Every row gives one point. Any point is a mix of the corners, with weights that add up to 1. It lies inside the corners' shape when no weight is negative. Is each point inside? If not, which corners have a negative weight?
In the rows, 128 means zero.

Corners:
(1): [137 109]
(2): [142 168]
(3): [99 98]
Points:
[103 103] -> inside
[122  91] -> outside (2)
[145 169] -> outside (3)
[103 103] -> inside
[120  91] -> outside (2)
[102  76] -> outside (2)

Corners:
(1): [163 144 122]
(2): [147 101  74]
(3): [124 100 192]
(4): [119 121  97]
Points:
[136 112  99] -> inside
[140 135 167] -> outside (2)
[118  96 180] -> outside (1)
[146 111  99] -> inside

Corners:
(1): [144 161 129  88  95  92]
(2): [167 140 124 123 109 149]
(3): [157 137 202 127 109  87]
(4): [130 147 130 160 111  92]
(5): [141 131 119 122 169 114]
(6): [ 51  11 129 167 147 147]
(7): [179 121 121 125 102  79]
Points:
[121 103 148 148 145 135] -> outside (1, 7)
[106  92 141 150 129  99] -> outside (2)
[128  75 163 141 146 123] -> outside (1, 4)
[142 137 129 113 119 110] -> inside
[169 141 143 134 119  96] -> outside (1, 6)
[139 132 125 132 144 108] -> inside

Corners:
(1): [130 136  96 162  97 155 163  94]
(2): [130 150 111  36  73 107  44 129]
(3): [154 107 113 129 106 116 139 117]
(4): [ 77 120 142  92  96 141 162 135]
(5): [ 21 103 163 149 153  78 144 112]
(6): [142 170 108 152  93 134 158 145]
(7): [103 134 169 114 118 144 151 110]
(8): [145 144 103 163 166 153 180 119]
(9): [142 113 101 153 138 135  82 197]
Points:
[158 161  90 130  77 144 162 114] -> outside (5, 7, 9)
[ 93 116 141 110 129 125 129 137] -> outside (1, 6)
[120 128 113 114 107 109  88 170] -> outside (1, 7, 8)
[142 116 102 140 106 112  94 151] -> outside (4, 7, 8)
[148 139 114 127 113 149 142 125] -> outside (5)
[106 130 139 120 112 135 144 119] -> inside

Corners:
(1): [ 97 103 118 160  84 178 111 116 122]
(2): [121 158 133  91 155 112 150  94  99]
(3): [102  94  79 186  93 129 140 137  70]
(4): [139 101 143 110 125 137 154 104  70]
(5): [134 106  89  82 179 122 128  85 140]
(6): [169 125 158 104 134  94 173 122 145]
(7): [ 94 104  92 182 176 171 112  85 108]
(8): [165 143 177  91 124  62 146  70 121]
(9): [154 133  77 162  89 157 117 114 116]
(10): [143 122 143 170  73 143  84 167  76]
Points:
[127 108 118 146 119 136 129 109 105] -> outside (2)
[135 123 112 136 131 133 137  99 120] -> outside (10)
[109 114 133 160 105 139 128 121  92] -> outside (5, 9)
[103 125 110 164 100 144 132 110 114] -> outside (4, 5, 10)

Corners:
(1): [141 117  81 195 121 203 120 166 113 124 110  77]
(2): [ 49 139 135 120 116  99 132 152 182 116  99  94]
(3): [177  77 127 121 153 103  68 142  47 145 123 160]
(4): [110 127 100 171  90 194  96 108 134  83 100  64]
(5): [100 119 106 115 137 120 120 118 205 133 143 132]
(6): [ 90 147 124  95 141 143 143 108 158 125  87 111]
(7): [121 137 138 118  92 108 166 159 173 132 113 141]
(8): [147 117 144 204 146 189 127 119  99 125 129  36]
(9): [ 69 128 120 127 104 143 124 127 155 182 112  99]
(10): [152  68 104 131 146  82 132 119  50 133 135 218]
(11): [128 125 120 130 127 161  98 149  61 121 170 166]
(12): [ 83  97 125  82 108 141 167 139 158 129 129 103]
(13): [157 119  84 109 123  85 109 129  52 140 175 157]
Points:
[110 118 110 126 128 130 118 124 160 131 133 123] -> inside
[ 97 125 109 129  92 158 110 141 150 125 121  86] -> outside (6, 8, 10)
[148 109 119 140 126 132 134 145 111 146 142 133] -> outside (2, 4, 6)
[113 118 119 118 129 136 125 130 121 130 121 128] -> inside
[124 104 116 126 124 128 126 132 106 129 129 138] -> inside
[139 114 114 145 122 156 128 137 112 133 126 117] -> outside (2)
